Rows are points. Two turns around zero, p and q, are shown by what they do to some points. Write where each new point lands after one turn and then the other. Backwards means that the second turn is done in reverse. Each puzzle has new turns, and all numbers are rounded.

Turn p:
[ 12.9  11.9 -17.6] -> [14.5 20.2 -1.2]
[-17.4  -1.9   0.8] -> [-13.9  -3.6 -10.1]
[-25.0 -26.6  20.4] -> [-20.5 -35.3  -9.0]
[25.1 -1.5 -6.4] -> [24.0  4.1  9.1]
[ 4.3 18.0  2.7] -> [-4.0 14.6 11.0]
Turn q:
[-27.7 -10.8   8.1] -> [-15.5 -11.4  24.0]
[ 28.2  15.5 -23.3] -> [  6.6  21.1 -33.0]
[-9.1  3.1 14.1] -> [ 4.9 -1.5 16.3]
[ 8.5 -7.9  1.1] -> [ 4.0 -8.2 -7.2]
Where do these land?
p, then q: [  4.3 -24.5   1.8] -> [ -2.7 -19.1 -15.8]
p, then q: [15.4 -1.0  3.0] -> [14.6 -5.3 -2.3]
p, then q: [-10.7  -0.1  -3.4] -> [-10.5   4.0   0.1]
p, then q: [-27.5  -3.1  18.9] -> [-25.9 -10.9  18.2]
q, then p: [ 18.5  28.6 -20.3] -> [ 3.5 39.5 -0.1]

Turn p:
[-7.6 30.2 35.4 -9.2] -> [-3.2 -1.5 44.2 18.5]
[ 11.4  -6.0 -12.0  15.3] -> [  1.6  12.1 -19.6   3.1]
[  9.6  18.2 -14.9   0.0] -> [-10.6  21.6   2.1  -7.9]
[-19.9 -21.2  -1.0  -0.7] -> [ -1.6 -26.4 -11.8  -2.2]
[  6.6 -21.2  -7.6  -5.4] -> [ 13.8  -5.6 -14.9 -11.6]
Turn q:
[12.3  8.0 23.3  3.8] -> [21.6  5.9 16.5 -0.6]
[-23.4  18.9 -29.2  -5.2] -> [-32.8  18.6 -14.0  12.9]
[14.0 -5.6 -0.7 -9.9] -> [  8.8   0.0  -7.4 -13.9]
[-15.4   8.4 -31.2   9.8] -> [-22.8   4.4 -20.2  20.7]
[  7.5 -13.5   6.2   6.9] -> [ 10.4 -14.6   0.9  -1.7]
[  5.0 -16.2  31.7  -5.4] -> [ 14.9 -14.3  24.3 -17.4]
Where do these land?
p, then q: [-7.7  2.6  0.5 16.8] -> [-7.5 -6.6 -1.4 15.7]
p, then q: [ 31.5 -29.4 -15.0 -10.1] -> [ 12.5  21.9 -34.2 -19.5]
p, then q: [  2.0 -26.5  12.4 -11.7] -> [ 17.8 -13.4 -15.6 -16.1]
p, then q: [ 7.0 11.2 16.7 19.9] -> [11.3  0.0  5.6 26.3]
q, then p backwards: [-26.0  11.7  -3.5  -3.0] -> [-10.0  25.2  -3.5   9.2]
q, then p backwards: [ -2.6   1.5 -13.8 -22.7] -> [  0.3   4.8 -26.3  -1.0]
p, then q backwards: [-4.2 28.9  2.7 10.7] -> [-24.9  18.8   1.1   1.0]
